Every row gives one point. To make a cloud, some directions were put in groups of two or more. Within a group, all points are equally far from the middle, so they leave a hole (a ring in 2 directions, a hollow ball in 3). The other directions are filled evenly. Then the cloud was stretched, turned, moved and blurred a little. Count the holes, and give their numbers of directions, smallest first.

Cloud (14 x 2)
[[ -5  53]
 [-30  37]
 [ 74  23]
 [ 74  30]
 [-29  37]
 [ 69  43]
 [ 74  30]
 [-55  -2]
 [ 15 -41]
 [-56 -11]
 [-42  25]
 [-51   9]
 [ 25 -38]
 [  1  55]]
Holes: 1 (2)

Cloud (26 x 4)
[[ 47  88  -9  11]
 [ 69  31  10 -31]
 [ 63  55 -47 -24]
 [-20 -46  69  41]
 [-61 -21   3 -27]
 [-48  24  -8   3]
 [ 35   7 -69 -55]
 [-51 -60  52  -9]
 [ 19   4 -68 -25]
 [ 53 -37  37 -43]
 [-53 -33 -12 -40]
 [ 70  -8 -25 -41]
 [ 22 -55  49   9]
 [ 60  87  -8  27]
 [-10  38  47 -44]
 [  5  25  59 -60]
 [ 27  -6 -52  39]
 [ 10  27  74   0]
 [-22  30  58 -38]
 [-45  -7  76 -39]
 [-66 -27  35 -28]
 [-57   7  49  -3]
 [ 65 -12  26 -10]
 [ 15  43  37 -57]
 [ 49 -46 -23 -60]
 [  2  33  34 -91]]
Holes: 1 (3)

Cloud (46 x 6)
[[-53  43  22 -24  35 -45]
 [-42  21 -14  21 -43  20]
 [-32  30 -49 -17  50 -28]
 [-21  67  -6  -3 -59  34]
 [-45   5 -31 -38  30  51]
 [-43 -16  46  15  36  -5]
 [  9 -44 -16   9  26 -60]
 [ 26  34 -32 -10  77  24]
 [-23 -22   4  41  17  20]
 [ -4  -7   5 -53 -14  43]
 [-35  84 -12  -3 -10 -16]
 [-43  86  -1  12  14  19]
 [-28  30  17 -14  74 -56]
 [ 11  67  31  45 -19 -23]
 [  5  77   8  27 -58  27]
 [ 22  72 -11 -28 -40   3]
 [ 53  52 -33 -19  13  41]
 [ 65  20   5  -1   8  49]
 [ 42  53 -17 -21  36  16]
 [-33  21 -22 -28  84 -31]
 [ 42  24 -64   1 -10  45]
 [ -4  60  12 -38 -40  12]
 [-14  27  50 -37 -17 -11]
 [ 44 -34  35 -11 -11  10]
 [-33  29 -43 -25  83  -1]
 [-36  -9 -27  39  -2  16]
 [ 31  27  11  24 -95 -41]
 [-17 -10 -12   5  20 -94]
 [-45  23  -1  -3 -55   1]
 [-42  79 -29  27  28  -8]
 [ 21  36   5 -43 -56  -3]
 [ 32  -5   5  12 -40 -82]
 [  1 -30  32 -36 -17  15]
 [ 28  18  15 -15  56 -36]
 [ -4  -3 -27 -36  93  10]
 [ 57  53 -24 -20   7  47]
 [-23 -30  22   2  66  28]
 [ 21  27 -29  49  34 -22]
 [-42  11  12  44  67   5]
 [  8 -22  -5 -37  71  55]
 [ -6  94 -11   4 -22  -4]
 [ 25 -29 -15  32   9  32]
 [ -9   6  33  10  48 -88]
 [ 31  26 -68   9   5  25]
 [-27  53  44  -4  26  31]
 [-66  15 -39   2  14   0]]
Holes: 2 (3, 3)
